Rows are points. Each table stands for the endless flat space through its points: a line for two points, a plane for three, and so on. Write the one point that lies in both, or say that there is none.
In the rows, zero is written as 128.

First (2 x 3)
[[134 163 136]
 [109 143 151]]
Second (2 x 3)
[[103 153 139]
 [135 149 151]]
They share: [119 151 145]

First (2 x 4)
[[ 87 118 129 134]
 [123 106 129 164]]
Second (3 x 4)
[[ 82  71 122 146]
 [ 83 108 111 127]
 [ 72 106 102 116]]
They share: [105 112 129 149]

First (3 x 6)
[[171 127 158 119 132 156]
 [187 143 142 125 124 168]
 [159 119 126 141 108 156]]
Second (3 x 6)
[[164 107 168  92 110 110]
 [140 110 143 160 146 183]
 [140 100 173 104 122 121]]
They share: [149 107 158 124 128 144]

First (4 x 8)
[[130 174 106 205 130  92 171 124]
 [158 158 140 140  98 114 146 143]
 [159 146 103 169  95 106 174 160]
 [157 138 117 153  93 110 184 160]]
Second (3 x 8)
[[122 188  91 172 100  91 181 159]
 [158 155 127 163  91 112 163 144]
 [164 151 109 151 103  78 163 176]]
They share: no point

First (2 x 8)
[[160 107 115 107 136  98 127 122]
 [160 131 107 111 132 122 127  90]]
Second (3 x 8)
[[184  89  84 135 144 110 139 130]
 [148 129 102 101 164 120 151 114]
 [178  97  93 128 138 109 133 122]]
They share: [160 119 111 109 134 110 127 106]

First (5 x 9)
[[177 148 172 154 166  91  85 145 164]
 [125 134 147 180 169  74 113 112 156]
 [110 153 134 137 159 149  95  73 153]
 [131  85 162 112 193 122 113  79 111]
 [115 113 146 144 171 108 125  75 133]]
Second (2 x 9)
[[121 145 140 154 161 115 110 114 140]
 [145 142 152 160 158 103 113  93 167]]
They share: no point

First (4 x 11)
[[ 88 171 151 149 122 109 190 110 143 127 128]
 [ 84 153 155 159 126  92 159 109 127 105 140]
 [ 60 169 187 163 126  56 179  91 116  93 128]
 [128 147 115 133  98 151 148 128 125 127 148]]
Second (2 x 11)
[[ 82 141 159 161 110 109 144 114  98  93 132]
 [103 159 150 140 104  94 156 105 113 105 147]]
They share: [ 96 153 153 147 106  99 152 108 108 101 142]

First (4 x 11)
[[167 138 134 155  91  96 144 120 100  83 128]
 [165 119 163 144 107 140 145 152 126 115 129]
 [149  97 124 119  83 113 158 131  86 113 145]
 [145 114 132 141  98 140 170 133  93 112 122]]
Second (5 x 11)
[[181 101 118 147  98 122 141 159 113  91 137]
 [178  87 125 156  80 122 152 143 127  75 126]
 [163  84 154 150 102 118 131 133 107  86 141]
 [154 106 138 165  86 128 118 157  99 116 163]
 [158  79 157 159  86 120 137 125 115  81 137]]
They share: [157 118 140 141  96 124 154 135 103 106 130]

First (2 x 12)
[[139 118  90 108 150 117 108 116 148 131 144 174]
 [107  82 106 116 166 113 132 112 128 135 160 138]]
Second (3 x 12)
[[110 119  85 130 164  97 105 112 148 116 134 135]
 [ 98 108  73 131 141 124 131 115 161 124 161 142]
 [126 116 101 119 177  88  95 111 133 120 125 142]]
They share: [123 100  98 112 158 115 120 114 138 133 152 156]

First (3 x 14)
[[156 153 126  95 160 145 117  88 127 130 114 160 144 123]
 [165 162 126 101 163 169 132 115 151 154 120 172 156 132]
 [113 110 116 128 129 122 127 104 164 167  97 121 125 110]]
Second (3 x 14)
[[156 114  96 116 160 133 153 118 115 157  81 118 129 120]
 [118 121 128 124 142 136 122 107 168 167 109 141 145 107]
 [110 126 136 124 136 137 113 102 181 167 117 148 147 106]]
They share: [132 129 120 116 142 136 126 103 154 157 105 139 135 117]

First (4 x 18)
[[109 176 132 152 146 157 133 151 117 176 129  86 105 116  65  77 143 117]
 [142 135 145 132 124 141 117 178 127 178 170  89  90 142  65 103 151  95]
 [160 105 137 134 120 111 133 170 141 160 164 103  96 164  97 131 127  99]
 [157 134 111 125 116 130 115 178 138 158 132 113  84 146  83 116 143 114]]
Second (5 x 18)
[[131 141 129  99 143 134 114 136 140 178 128 107 132 142  86 135 139 129]
 [167 141 123 139 123 110 118 126 144 152  98  75  98 178 122 123 127  99]
 [144 139 151 130 141 109 116 118 139 169 101  86 102 153  87 117 133 108]
 [167 123 105 143 112 122 134 158 139 147 128  94 106 166 128 132 121 111]
 [149  83 134 173 116 115 166 188 121 149 158 123  92 119  89 119 112 121]]
They share: no point

First (4 x 18)
[[194 131 111 135  94 119 133 106 129  92 185 153  83 157 145 150 149 105]
 [112 142 108 116 125 149 131  99 118 104 124 143 104 147 114 151 150 148]
 [131 199 120 144  66 136 174 118 153 124 140 150  94 159 138 165 156 124]
 [178 118 114 125 119 125 122 111 127  89 166 152  98 162 144 142 138 112]]
Second (2 x 18)
[[111 130  88 125 110 146 114 101 112  83 149 167  89 125 111 130 132 138]
 [159 166 130 125 104 134 162 101 136 125 137 125 101 173 135 178 174 132]]
They share: [135 148 109 125 107 140 138 101 124 104 143 146  95 149 123 154 153 135]

First (4 x 20)
[[113 159 125 156 131 143 162 131 150 150 108 114 167  99 120 178  93 177
  161  79]
 [121 162 127 131 153 122 137 124 155 167  88 108 154 118 109 160  97 154
  146  91]
 [132 160 122 188 113 158 170 142 146 110 121 138 182  63 141 170 119 200
  189  92]
 [ 95 146 123 157 125 126 185 134 151 147 128 102 148 106  95 204 105 156
  166  91]]
Second (2 x 20)
[[130 158 149 120 132 103 159 116 158 125 116 139 170 103 112 157 133 149
  188 127]
 [118 152 101 168 156 127 117 146 146 161  74 103 128 109 100 151 109 161
  140  79]]
They share: no point

First (5 x 24)
[[136  73 172 162 133 119 147  98 126 125 119 141 188  97 119  93  96 101
  109 163 169 145 159 143]
 [116  98 157 142 138 114 152  93 146 160 104 101 148 107 164 113 126  91
   99 138 129 155 139 168]
 [102 148 114 180 118  53 138 136 178 170  88  99  87 154 196  77 115  97
   69 148 178 164 141 204]
 [120 101 152 161 131 101 147 105 144 150 105 117 149 115 156  95 109  96
   94 152 159 152 148 169]
 [107 127 134 161 129  92 147 104 149 188  85 100 120 132 198 100 112  90
   81 142 149 151 135 204]]
Second (4 x 24)
[[136 105 168 142 131 114 142 104 144 164 120  96 122 119 156  87 132 120
   77 136 159 133 155 182]
 [ 85  89 115 177 106  47 148 102 156 144  90 122 202 133 121 105 106  75
  125 155 163 201 125 119]
 [130 109 166 154 145 118 120 134 126 138 116 114 116  87 158  71 108 114
   79 150 163 143 143 180]
 [ 94  78 131 165 117  69 147 108 153 130 104 131 178 128 144 107 103  81
  124 154 152 187 137 135]]
They share: no point

First (5 x 24)
[[137 152 173 108 127 114 133 131 132 175 101 163  90 149 136 101 103 118
  102 134 140  77 110 110]
 [155 163 139 131 141 161 162 114 173 156 105 140 107 179 109  91 100 156
  152 153 124 111 120 123]
 [140 140 177 122 137 114 126 125 120 167  98 163  87 144 140 119 100 124
  104 123 149  80 102 113]
 [104 166 180 139 105 130 161 103 140 138 147 115 125 131 156  97 133 157
  127 140 148 105 141 159]
 [154 159 145 143 131 133 125 128 149 158 100 160 104 156 121 121  91 128
  120 140 131  92  94 122]]
Second (2 x 24)
[[141 157 147 140 121 126 141 123 148 145  97 152 105 149 114 109  96 130
  128 156 126 109 109 124]
 [131 147 145 156 111 108 139 131 146 137  85 150 113 137 102 119  82 118
  124 172 120 125 117 132]]
They share: no point

First (5 x 24)
[[131 129 153 147 162  84 176 139 141  74 117  99 135  98 131 118 123 116
  101 108 144 130 128 122]
 [131 100 136 149 141  75 141 142 137 106 108 113 161  82  99 115 104 119
  117 141 129 112  99 156]
 [100  51 161 131 100  88 153 122  94 101 105 173 163 126 107  79 129 121
  127 138 132 150  93 149]
 [ 99 119 175 145 131 105 189 143  93  65 106 145 139 134 129  78 161 101
   89 107 156 161 109 121]
 [147 110 133 139 176  57 159 131 168  86 130  79 148  71 126 141  92 131
  119 119 126 104 133 130]]
Second (5 x 24)
[[137 149 127 172 122 106 185 149 151 143 101 169 119 102 115  95 120 140
  150 142 173 147 148 176]
 [124 148 123 159 127  98 187 170 151 137  97 170 119  96 125  99 115 129
  145 142 178 166 146 170]
 [111  87 168 151 152  97 132 145 119  72 101 109 122 117 110 112  82  82
  113  97 131 160 103 114]
 [159 144 159 182 126 109 169 120 155 146  99 147 120 117 112 106 132 150
  132 133 139 130 127 177]
 [120  72 168 134 132  91 136 127 118  73  97 102 149 106 114 118 109 105
   96 117 124 135  90 121]]
They share: [129 102 154 151 128  98 154 132 131 101  99 127 137 106 113 109 114 120
 117 126 141 137 112 143]

First (2 x 24)
[[ 94 175 108 101 105 180 158  97 170 122 116 185  90 130 106 147 136  93
  138 169 160 149 134 115]
 [101 166 110 103 110 173 153 101 163 113 119 176  94 129 109 150 143  94
  137 160 159 141 137 109]]
Second (3 x 24)
[[107 139 132 110 125 161 142 121 138 105 128 152  87 114 111 159 151 104
  145 136 150 133 141  98]
 [ 99 133 141 113 130 168 148 129 130 112 125 148  81 106 112 156 153 106
  148 135 143 129 140  96]
 [114 178 102 101 121 156 145 105 157  73 131 148 105 157 124 141 168  97
  130 162 164 117 125 111]]
They share: no point
